Each wall is flat, endless, passes through zero and stands at right angles to its row. A trip goes straight from one point to another. List the walls that it crosses, first one first.

Walls:
(1): [-3.3 -1.3  1.5]
(2): [-2.4 -0.8  0.9]
(3): [-0.5 -3.2  5.7]
(4): [ 5.5 -0.4  2.9]
(5): [0.3 0.6 0.6]
(6): [-1.1 -0.1 -1.0]
(7): [-3.1  0.1  1.8]
(8): [ 0.8 -2.2 -4.1]
(9): [-3.7  1.4  0.9]
(10): [ 3.5 -1.2 -4.3]
Trips:
[2.8 3.4 2.7] to [ 1.6 -3.5 -0.3] -> 10, 8, 5
[-1.8 -2.7  2.6] to [-4.0  1.6  1.1] -> 6, 5
[-0.5  0.5 -3.4] to [0.3 4.6 1.6] -> 9, 5, 8, 10, 6, 7, 4

Walls:
(1): [ 2.9  0.6 -1.1  0.1 -0.7 -3.3 -3.0  4.8 -1.5 -4.4  0.5  9.4]
(2): [-3.4  0.9 -0.6  1.0 -2.3  1.4  0.3 -3.9  1.2 -6.0 -4.1  1.3]
(3): [ 2.2 -0.3  1.3 -5.7 -3.0 -3.2  0.3  3.9 -1.9  2.5  0.5  0.7]
(4): [-1.2 -2.3 -0.6 -0.9 -2.3  0.9 -1.5  2.0 -3.4  4.5  3.5  0.1]
(5): [ 0.3  1.5 -0.2  1.0 -2.4 -2.8  2.3 -1.0 -2.0 -3.5 -4.6 -1.1]
(6): [-1.6 -0.3 -0.4  1.0  0.6 -2.9 -0.2  3.3 -1.5 -5.3  2.6 -0.6]
(7): [ 2.3  1.4 -1.1  1.4 -0.1  4.0 -2.4 -1.6 -3.8  4.2  4.3 -0.6]
Trips:
[ 2.9 -3.2  1.5 -2.3 -1.2 -1.3 -1.7  2.1  1.9  1.6  3.5  0.1] to [ 3.3 -0.4 -0.7  3.4  0.9  3.5 -2.2  2.3  1.8 -2.9  6.0  1.7] -> 3
[ 1.2  4.2  1.0 -6.6  2.6 -0.9 -0.6  2.0  2.3  2.2 -1.0 -1.0] to [-0.2 -2.0  4.3 -1.2 -2.0 -1.3  1.9  1.5  2.9  1.7  0.0  0.8] -> 4
[ 0.7 -2.7 -1.5  1.9  1.9  4.8 -0.3 -2.3  0.3 -1.6  2.8 -3.0] to [ 0.2  2.4 -5.5  0.8 -0.3 -3.9  0.1 -2.0 -0.4 -0.6 -3.2 -0.5] -> 4, 6, 5, 7, 1

Walls:
(1): [ 2.9  2.5  4.1  1.8  1.7  3.3 -2.0  3.8  0.9  0.9 -2.9  0.3  0.7 -4.4
 -1.7 -0.3 -2.9  1.3 -1.5 -5.1 -0.5  0.8  0.4  2.3 -3.2 -2.1 -0.9 -5.2
  0.1  1.0  0.5 -3.0  1.2  1.7 -2.7 -0.2 -0.7  1.7  1.5 -5.8 -1.7  0.3
  2.6 -2.7 -0.9 -4.6 -1.7  0.6]
(2): [ 5.0  4.1 -2.8  4.4 -4.3  1.1  1.8  0.1 -0.2  0.8  0.8 -5.1 -1.7 -1.5
  4.1  0.7  0.3 -4.7  2.1 -1.2  3.8  2.5 -1.3  0.6 -0.6 -1.9  1.5 -1.6
  2.9 -0.6 -1.1  1.2  1.0 -1.6 -4.5  0.3 -0.7 -4.4 -5.0  3.6  2.8 -0.5
  0.9  5.1 -3.3  2.6  4.1  2.1]
(3): [ 2.0  1.5 -6.6 -3.1  1.1  1.4 -5.2  1.1  0.0 -7.4 -1.1 -3.7  6.9 -2.9
  2.6 -3.4  0.1  1.0 -0.1  2.1  2.5  4.2  6.1 -0.1 -1.3 -0.3  3.5 -3.0
  1.1  3.4 -5.3 -0.2 -2.4 -7.3 -0.1  0.1 -1.7  5.4 -1.0  3.8 -1.6  2.9
 -0.6 -1.7  0.1 -2.1 -2.5 -0.5]
(4): [ 0.8  2.0  0.5 -2.0  0.4  3.6 -0.9  2.5 -2.7 -0.3  1.0  4.8 -3.4  1.3
 -1.8 -2.5 -3.5 -2.3 -0.5  1.0 -1.0  2.8 -1.7  1.4  0.6 -3.4  0.9 -2.4
 -1.7 -0.3 -4.2  5.6  1.2 -2.0 -2.1 -4.9 -2.3 -1.6  3.5  4.7 -2.9 -0.4
  4.5 -1.4 -1.6  2.1 -2.0 -0.6]
(5): [ 4.1  0.9  2.6  1.8  1.0  1.0 -1.8 -3.4  2.9 -4.0  0.3 -7.2  1.8  0.6
 -6.4  2.7  2.5 -2.8 -2.4 -2.4  4.3  1.8  3.1  2.1 -2.1 -5.5 -2.1  5.8
  1.0  0.4 -5.7  3.2  0.7 -1.4  2.9  3.9 -3.9  0.0 -0.7 -1.9 -4.1 -0.1
  2.2 -2.0  0.7  0.8  3.2 -1.9]
(6): [ 2.1 -3.2  3.4  2.1  3.0 -0.6  0.2  4.9  2.4 -2.2 -0.7 -5.4 -0.1  2.1
  3.4 -0.7 -3.0 -0.5  2.1  0.0  4.6  1.0 -2.5 -0.5 -1.5  0.7 -0.7 -0.1
 -1.2  4.5 -3.3 -5.9 -2.5 -1.6  1.3  2.3  2.1 -0.4 -1.7  2.3  2.4  2.3
 -0.1  1.0 -2.2 -5.1  5.0 -1.6]
(7): [-0.4 -2.0 -1.4  6.7 -0.6  2.3  1.7 -2.7  4.6 -2.7  2.6  4.8 -0.8  1.0
 -1.8 -2.6  1.5  1.1  0.9  2.3 -7.2 -0.7 -5.2 -4.2  5.1  0.3  0.9  0.9
 -1.6 -4.8  0.2 -1.3  0.4 -1.2 -0.1  2.5  2.2 -2.3 -0.1  1.6  1.7 -5.0
  2.2  2.9  2.8  1.2  2.5  1.2]
(8): [ 6.2  1.3  0.8  0.3 -0.9 -0.2 -4.6 -3.2 -2.5  1.1  1.2 -1.9  3.1  1.5
 -1.8  1.4 -0.9 -0.5 -0.5  0.7 -2.8 -0.4  3.4  1.2 -2.0 -1.8 -4.2 -6.0
 -4.0  1.1 -2.3  1.3  0.3 -1.6  2.3 -5.1  2.6  0.3  2.0 -2.5 -1.6 -3.1
 -1.7 -1.6 -1.7  0.3  0.5 -0.8]
(9): [-1.2  0.5  0.0  1.2 -2.9 -0.1  3.7  1.6  0.8  0.9 -0.9  1.9 -2.0  1.5
  0.8  0.9 -0.6  1.4 -3.0  1.2  0.8 -3.1 -2.0 -3.6  3.4 -0.3  2.5  0.1
 -0.5  3.4  3.7 -1.6  4.3 -2.9  4.8 -2.4  0.0  2.5 -3.3  0.6 -0.6  1.0
 -1.4  2.1 -1.7  2.4 -0.3  2.1]
(10): [ 2.9 -0.3 -1.0 -4.1 -4.2  1.8  0.5  1.8  4.1  1.0 -2.5  7.1  0.2  0.8
  3.2 -0.7 -1.3 -1.2  2.1 -1.0  3.3  0.2 -0.3 -2.3 -2.5  1.4  2.9 -0.7
 -1.9  0.3  0.8  1.6 -2.6 -3.8 -0.6  2.7 -2.0  1.6  0.5 -1.4 -3.1  3.3
  0.4  0.0  1.7 -0.7 -3.1 -0.1]
(11): [ 2.3 -3.2 -1.4 -3.7  0.2  1.8 -1.9 -0.2  3.0 -0.3  1.2  0.2  0.0  3.0
 -2.4  4.9 -0.7 -6.0  5.9  1.8  3.0 -0.3  2.9 -2.1 -3.9  1.5 -2.5 -0.2
  1.1  7.2 -0.7  2.8  3.5  1.9 -0.6 -2.3  2.9  0.3 -1.1  3.3 -2.6 -2.8
  3.2 -1.4  1.7  1.0  1.9  2.9]
(12): [ 5.1 -0.4 -2.8 -0.4 -2.9 -1.0 -1.4  1.8 -1.7 -5.2  0.6 -4.6 -2.3  3.0
  0.4 -5.7 -2.0 -3.1 -4.4  1.1  0.3 -2.6 -1.7  1.0 -2.2  1.3  3.7  3.3
  0.0  1.6 -0.3  5.4  2.6 -0.3 -3.5  3.4  4.0 -1.2  0.3 -2.9 -4.8 -0.4
  3.0 -1.6 -0.6 -1.2  4.1 -2.0]
Trips:
[-4.4  0.8 -2.4  1.8  3.7  3.3  2.1 -3.9  0.7 -1.9 -0.6 -3.1  3.2  2.7
  5.6 -2.2 -1.0  1.4 -1.7  0.2  1.1 -2.8 -4.1 -1.1  2.7  0.6 -1.5  0.8
  1.1 -0.7 -3.4  1.7 -1.0 -1.9 -2.8 -2.3  3.0 -3.6  0.1  4.1 -1.3 -0.3
  1.1 -1.3 -1.9  1.6 -2.9  4.2] to [ 0.0  1.8  2.3  0.2 -3.3 -0.6 -2.2  0.1  2.1 -2.2  3.4 -1.2 -1.4  0.7
  3.1 -0.4 -4.5 -3.8 -4.1  0.7  6.2 -0.4 -4.6  0.1  0.0 -1.7  0.4  2.1
  1.8 -4.6 -2.2  0.3 -0.7 -0.7 -2.9 -0.3  3.2  2.6  1.3 -0.7 -0.3 -1.4
 -2.3 -1.6  3.9  0.6  2.2  1.7] -> 9, 5, 10, 3
[-1.1 -0.6 -0.9  2.1  3.1 -3.2 -0.1 -0.9 -2.9  1.4 -1.0  1.3 -2.2 -2.6
  1.5 -0.2 -0.7 -0.5 -2.5  2.0 -2.0 -1.7  2.3  4.3  1.0  7.4 -3.6  3.4
  3.5 -1.1  6.7  2.6  1.6 -0.8  4.8  0.3  4.8  0.3 -3.9 -0.3  4.1  3.5
  2.9  3.3  4.8  1.8 -2.1 -2.2] to [-5.1 -2.4 -0.4  1.2 -2.0  1.4 -0.9  0.0 -0.2 -4.6  0.4 -3.4  1.5  9.2
  1.5 -2.6  2.8 -1.8 -1.3 -1.5 -3.3  3.0 -2.4  2.5 -0.5 -1.4 -7.0  1.3
  0.5  0.0  4.0 -1.0  1.9  1.7 -2.4 -2.0 -0.9 -3.2  3.6 -5.9 -2.2  1.2
  1.5 -0.1 -0.8  2.1  1.3 -0.1] -> 12, 9, 5, 8
[ 0.4 -0.7 -2.2  3.2  1.6  1.1  0.4 -1.1  2.2 -0.4  0.4 -4.7 -0.1 -2.8
 -2.5 -5.2  3.7 -2.0  1.4 -2.5 -1.9 -1.2  2.2  1.2 -2.5 -1.5  0.5 -1.4
  7.0 -1.4  0.9  1.4  2.9  1.5 -0.4 -2.0  2.6 -0.9 -2.3 -1.9 -2.9 -3.9
 -1.6  0.7 -2.7  1.5 -2.9 -1.2] to [-1.1 -0.2  1.6 -1.3  0.1  4.7 -1.1  5.0  1.3  0.9 -2.0 -3.2  0.4  0.2
  1.3  4.4 -1.9  1.8 -1.1  0.3 -2.0 -0.9 -2.1  4.2  1.7  4.9 -4.4 -0.6
 -2.6 -2.4 -6.2  4.2  1.0  2.8  1.5  2.1  1.8 -4.1  2.9  3.0 -1.4  0.2
 -3.4 -0.5 -0.6 -3.6 -0.4  0.9] -> 3, 7, 4, 6, 2
